Each row of a before or after table is a point. One or more steps were done to the points. Then noise was added and the rows were shuffled. The steps act on columns, c1 being the first. Write out the steps. A step turns or swaps two columns, mirrors them in a line or flattens them onto one, adds a multiple of one to another, or multiplies or shifts one. Angles are multiples of 10 degrees, from the lower column toward the higher: turns from -170 to 170, lines from 10 to 170 but not 90. Use the fewest steps. Two steps may share a column if one is a turn and the other turns, adds or multiplies; they go together, in the order done. Otherwise the lowest column goes first.
(in the rows, 128 means zero)

Before:
[[191 198  98]
 [177 202 107]
 [117 150  98]
 [182 184 106]
 [100 153 170]
 [129 115  93]
 [101 127 109]
 [114 170 136]
 [114 136 131]
 [112 114 101]
 [140 150  75]
 [157 158 103]
 [142 146  58]
 [148 161  67]]
After:
[[ 38 135 123]
 [ 98  94 132]
 [144 103  99]
 [115 108  94]
 [ 35 147 118]
 [105 130  64]
 [ 88 127  71]
 [103 126  75]
 [146 122  98]
 [136 133  93]
 [ 89 137 110]
 [129 111 129]
 [ 55 148 123]
 [118  91 161]]
Steps: add 0.3 times c1 to c3; turn c1 and c2 by 120 degrees

Before (8 x 6):
[[ 97 121  78 154 172 124]
 [172 118 140 139 124  86]
 [113 113 132 159 112 130]
 [158 130  90 127  82 152]
 [105 166 245 119 119 112]
 [100 207 166 102 133 123]
 [ 94 165  87 181  90 129]
 [136 174 191 157 183 138]]
After (8 x 6):
[[127  53 135 158 150 133]
 [113 131 111 157 123 131]
 [107   7  98 113 128 115]
 [159 157 153 128 108 152]
 [ 89 175 148 147 144 122]
 [100  58 173  97 133 119]
 [ 83 145 176 175 116 132]
 [174 122 114 143 129  88]]
Steps: turn c1 and c4 by 10 degrees; turn c2 and c3 by 120 degrees; multiply c5 by 0.4

Before, 10 rows:
[[152 108  88 133 172 215 159 152 142]
 [132 125 171 131 196 168 138  63 140]
 [139 116 137 153 181 132 169 163 154]
 [115 169  10 138  87 136 140 162 129]
 [150 175 157 110 163 148 148 169 124]
 [123 172 158 188 134 130 133 165  14]
 [106 170 172 156 118 135 126 135 147]
 [174 156 160 125 113 133 147 146 143]
 [111 164 164 146 122 129 182 142 110]
 [100 126 134 142 125 127 139 172  67]]
After (10 x 9):
[[100 161 162 147 135 132 167 169 113]
 [164 155 176 108 155 141 171 124 156]
 [138 172 129 132 152 151  77 166 190]
 [ 88 167 165 158 108 123 132 121 132]
 [116 159 172 190 225 128 162 116  78]
 [148 136 113 154 133 133 185 144 187]
 [169  92 100 133 138 188 164 145 170]
 [ 82 135 124 141 180 130 172 116  95]
 [202 160 155 129 106 130 153 143 126]
 [100  12 172 134 102 133 161 119  94]]
Steps: multiply c1 by 1.6; swap c2 and c3; turn c5 and c9 by 60 degrees; multiply c6 by 0.7; mirror c7 and c8 in the line at 30 degrees

Before, 13 rows:
[[ 64 102 178 204  87 138 146  84 124 186 104  35]
 [129 116 122 131 111 160 138 188 158 155 147 140]
 [ 52 107 132 142 109 177 180  88 112 206  87  49]
 [ 91  62  96 133 120 167 124 146 160 128 139 110]
 [103 139 186 106 149 174 153 164 144  94 140  88]
 [ 97 169 189 139 156 238 117 163 139 110 191  74]
 [ 75  95 101 153 155 165 117 172 139 131 105 185]
 [ 80  90 102 144 136 132 169 144  99 150 151 125]
 [ 98 115  84 109 152 120 108 144 140 154 134 129]
 [ 87 131 109 176  80 152 167  87 107 151  92  45]
 [ 85 107 125 113 103 164 107 181 103 138 131  90]
 [120  98 124 101 100 148 120 125 120 132 148 166]
 [ 48 112  86 112  92 132 132 156 152 141 144 145]]
After:
[[111 168 100 154 110  65 147 176 140 154 132 151]
 [140 164 178 205 135  65 177  69 124 210 136  91]
 [147 136  84 110 131 103 138 156 140 147 116 128]
 [108 145 124 113  71  75 137 143 102 134 114 112]
 [104 180  96 133 111  81 153 134 161 117  86 120]
 [ 35  61 189 139 119  61 148 171 139  48  94 106]
 [ 93 111 186 106 114  88 183 168 143  83 122 112]
 [112 143 124 101 112 114 150 105 120 111  95 143]
 [108 167 132 143 145  39 211  87 112 247 153  96]
 [152 134  85 112  83  52 161 118 152 124 107 134]
 [120 143 108 177 129  82 198  65 106 187 159  95]
 [ 97 130 122 131  71 118 168 153 159 135 106 133]
 [141 150 102 144 121  81 199 144 100 127  90 127]]
Steps: turn c1 and c6 by 110 degrees; add -1 times c11 to c10; turn c2 and c11 by 150 degrees; turn c5 and c8 by 50 degrees; shift c7 by 30; multiply c12 by 0.4

Before, 12 rows:
[[105 139 121 126 156 112 119 116 113 132 104 127 126 132 124 154 132 107]
 [110 176 111 125 114 124 138 128 125 123 120 136  39 157 122 142 127 139]
 [117 123 112 147 117  92 121 146 147 133 141 132 139  96 132 161 127 135]
 [115 123 112 160 130 104 133 138 142 132 134 101 146 104 131  56 129 137]
 [105 128 158 114 120 138 132 132  96 126 123 141 139 104  21 141 138 130]
 [104 149 128 113 113 111 134 152 133 134 116  99 142 144 128 150 126 137]
 [142 119 108 112 122 132 132 157 129 128 114 137 142 107 130 154 124  86]
 [168 134 107 120 168  93 121 151  93 121 119 105 128 167 118 156 121 118]
 [135 163 119 117 116 133 130 155 127 104 122  97  98  96 122 112 132 131]
 [178 141 136 150 140 135 132 132 143 134 107 119 132 110 108  79 115 121]
 [122 152 123 116 128 125 159 116 111 129 116  71 143 126  90 123 140  94]
 [133 142  99 109 114 132 139 154 127 127 109 104 136 111  91 152 152 140]]
After (12 x 18):
[[133 142  99  73  84 133 137 161 124 161 108 130 138 115 167 153 152 139]
 [168 137 106 112 250  93 121 155  93  51 123 131 145 148 148 153 124 117]
 [117 123 112 150  97  92 122 145 148 189 139 114 125 112  75 160 128 133]
 [179 140 135 129 163 134 135 138 146 165 107 131 130 122  58  79 116 119]
 [122 150 123  81 128 125 159 159 110 132 117 180 128 126 148 124 141  95]
 [114 123 112 164 135 104 135 161 141 176 134 144 125 115  39  58 130 136]
 [104 142 120 124 214 109 119 118 117 122 102 138 127 135 134 152 133 106]
 [142 118 109 113 109 131 134 151 130 169 111 103 124 115 173 156 124  88]
 [108 174 109 121  86 122 142  81 124  73 121 122 203 142 134 143 126 141]
 [104 148 128 111  82 110 135 168 133 101 116 135 134 146 168 150 128 135]
 [134 162 118 110  92 133 132 146 124 179 123 133 174  79 157 113 133 130]
 [105 130 162  13 101 137 135 131  94 173 124 115 117 112 133 139 137 128]]
Steps: multiply c4 by 3; turn c4 and c15 by -70 degrees; multiply c5 by 3; turn c8 and c12 by -140 degrees; turn c8 and c13 by -150 degrees; multiply c14 by 2; turn c10 and c14 by 70 degrees

Before:
[[111  95 129 102  96 108  98 120  84  94 144 122 176 140 127 120 110 111
  114 117]
 [134 118 151 137 102  80 139 100 150  89  89 112 141  81  40 124 122 136
  124  84]
 [151 135 109 138 121 107 134 108 144  87  88 109 127 122  44 137 148 102
   98  89]
 [ 89 157 126 142 121 150 112 114 116 138 150 153 147 130 147 105  91  84
  144 118]
 [ 87 157 109 162 112 109 122 144 143 130 138 132 158 159 146 132 110  93
  132 150]
 [103 138 147 150 141 128 116 136 119 160 116 117 187 158 140 121 122 108
  139 125]
 [ 89 144 141 119 121 131 122 135 141 145 132 159 144 143 136 138 136  92
  120 144]
 [141 106 133 159 131  84 132 127 146 112 111 125 123  90  61 151 121 103
  113  67]]
After, 8 rows:
[[110 106 130 101 137  97  98 158  84  94 144 119 175 141 128 114 122  31
  119 117]
 [ 86 108 108 161 151 156 124 135 142 161 139 135 158 159 146 132 121 115
  131 150]
 [140  84 132 161 127 104 133 124 147 125 111 128 127  88  62 111 124  71
  151  67]
 [105 128 145 149 126 140 116 114 120 193 116 116 186 157 141 137 128 203
  122 124]
 [152 108 109 139 114 137 131 145 144  92  87 109 125 121  43  97 137   8
  138  90]
 [ 89 149 125 141 119 156 113 143 119 184 148 153 146 129 148 144 113 132
  105 118]
 [ 90 131 141 120 138 142 122 133 141 184 132 160 145 143 135 117 133 156
  139 145]
 [133  78 148 139 115 117 140 164 150  60  89 113 143  83  38 123 123  32
  127  85]]
Steps: swap c2 and c6; turn c5 and c8 by -120 degrees; multiply c10 by 3; turn c10 and c18 by 60 degrees; swap c16 and c19; multiply c17 by 0.4
